Rows are points. Before rounding, the points of a table are all equally far from one centre. They may lie mostly on one side of it. Where is the centre, to within rounding?

Points (7 x 3):
[[-21 -25  -5]
 [ 25 -48 -20]
 [ 10  -6  42]
 [ 42  27  23]
 [-12 -28 -27]
 [ 33  23  32]
 [ 31   2  41]]
Centre: [20 -5 -3]

Points:
[[-49 -18 -21  20 -18  23  33  -7  -4]
 [-22 -14 -42  45  -9  29  24 -12  36]
 [-37 -18 -37   2   8 -46  13 -21  -1]
 [-39  12 -46  23  -5   0  55  -7  -7]
 [-60  27 -49  13  17  41 -12 -28  11]
 [-21 -18 -35  28  29 -12  48  -4 -18]
 [ -3  14 -60  37 -14  -4  34 -40   6]
 [ -5 -23  -7  29  35  11  39 -31  29]
 [-32 -17 -46 -21  -3  15  21  24 -11]
 [-19   8 -50  -6  22  11  44  30  -4]
 [-21 -23 -14  17 -21  -9  32  13   4]
 [-19  -4 -47  15  14  17  36  25 -28]
 [-24   0 -32  20   5  44  -1  17 -33]]
Centre: [-15   8 -29   6  14   8   5 -15   7]

Points (27 x 20):
[[-31   6  -9 -30 -17  12 -17 -19   7  -7 -21 -24  28 -19 -22  32 -26   7
  -17  -1]
 [  4  11  -5 -28 -38  12  11  21 -21 -24  20 -38  14  -9   3  23  13  25
    7  -1]
 [ -2  40 -21   1  -5  13  17  -2  15  14  16   5  22   9   7 -12 -30   7
   -6 -17]
 [ -4  30 -29 -11 -41  31 -13 -13  -1   1   1 -10   6 -21  23  31  41   1
    2 -16]
 [-12   3 -17 -29 -14  -4  -7  23 -13   3 -20 -19  32  -9  18  42   3   3
   19 -40]
 [ 22  27 -14 -47 -10  -4 -28  11 -13  -3  -1  -4  22 -23  16  36   3  22
  -11  -4]
 [-25 -10 -19 -11  -5   8 -25  25  -5 -10  12 -18   6   0   6   0  -8  24
  -39 -22]
 [ 23 -26 -22  11 -12   4 -25 -16  22 -26   5 -18  34  -1  24  10  -8   6
  -19 -12]
 [  2   0 -50 -32 -14  -1  13   4 -10 -10   7 -18  18  17  26  29  10 -19
   -6   5]
 [-22  13 -38  -9 -24   3 -20 -29  -1 -32   7 -32  13  -2  30  43  -2  -7
  -14 -13]
 [-18  10 -31 -23 -31  14 -21  -4 -24  -7  -6 -29  13 -10  -7  16  13  48
   -2  23]
 [  5  -7 -30 -21 -18 -22   6   3 -11 -11   4 -33  24 -20  -6  11   4  10
  -11 -31]
 [-33  17  -2  12 -47   4  -5   6 -10 -16  11 -12  35 -11  18   9  -3  19
  -12  19]
 [-10  21 -33 -29  20   2  10   6 -16 -34  -3 -16  32 -16  17  32 -12   5
   16  10]
 [ -2  17 -11 -10 -13  14   7  32  -8  17   2 -19 -13  19  -3  12  14  17
  -43  -8]
 [  4   1 -17 -23 -13  16  -7  27  -3 -35 -39  -1   4   8 -21  37 -11  10
   -2 -12]
 [  6  -9  -9  18 -44  17 -36   2  -7 -36  20 -17  -1  -5  18  13   2  18
   -9  -2]
 [-20  14  -3 -19 -27   0   9  12 -26  21  37 -10  22  14   1  25  -1  15
    0 -11]
 [  1  20 -16 -39   8   8 -40  -9 -17 -24 -25   5   5  -3  27  24   0   9
  -23 -17]
 [  2   9 -32 -15 -21  11 -20  -3  -4  27 -29 -38  11 -25  20  38 -16  26
   -9 -34]
 [-32  17 -40  -1 -31  43  -2  17  10  -7   5 -43  -3  13  10  18   3  14
   -3  -7]
 [-17   9 -34 -35  -9  33   7  11  -8 -26   3 -19  22   9  18  43 -11   2
  -33  10]
 [-23   5 -35 -23 -36  10  -5 -21  31 -17   4  -8  21  13  13  18 -18  35
   -6  20]
 [ 20  13 -21 -12 -27 -15 -18   8  15 -12   4  -5  -8 -21  -9  37  31  15
   -6 -16]
 [  2  10  -9  -6 -38  34  -4   3   8   0  20 -15  18   8   8  31 -10  13
    2 -57]
 [ 28   0 -34   7 -27  -9 -24   1 -27   4 -16 -23  24   2   8  27 -35  16
    2   6]
 [ 12  -5   4 -12   1 -23 -12  -3  -8 -12 -19 -13  37   4   8  60 -10  -9
  -15  -3]]
Centre: [ -1   8 -10  -2  -7  15  -3  -5   0  -2  -7 -12   9   0  12  23  -2  15
  -1  -3]
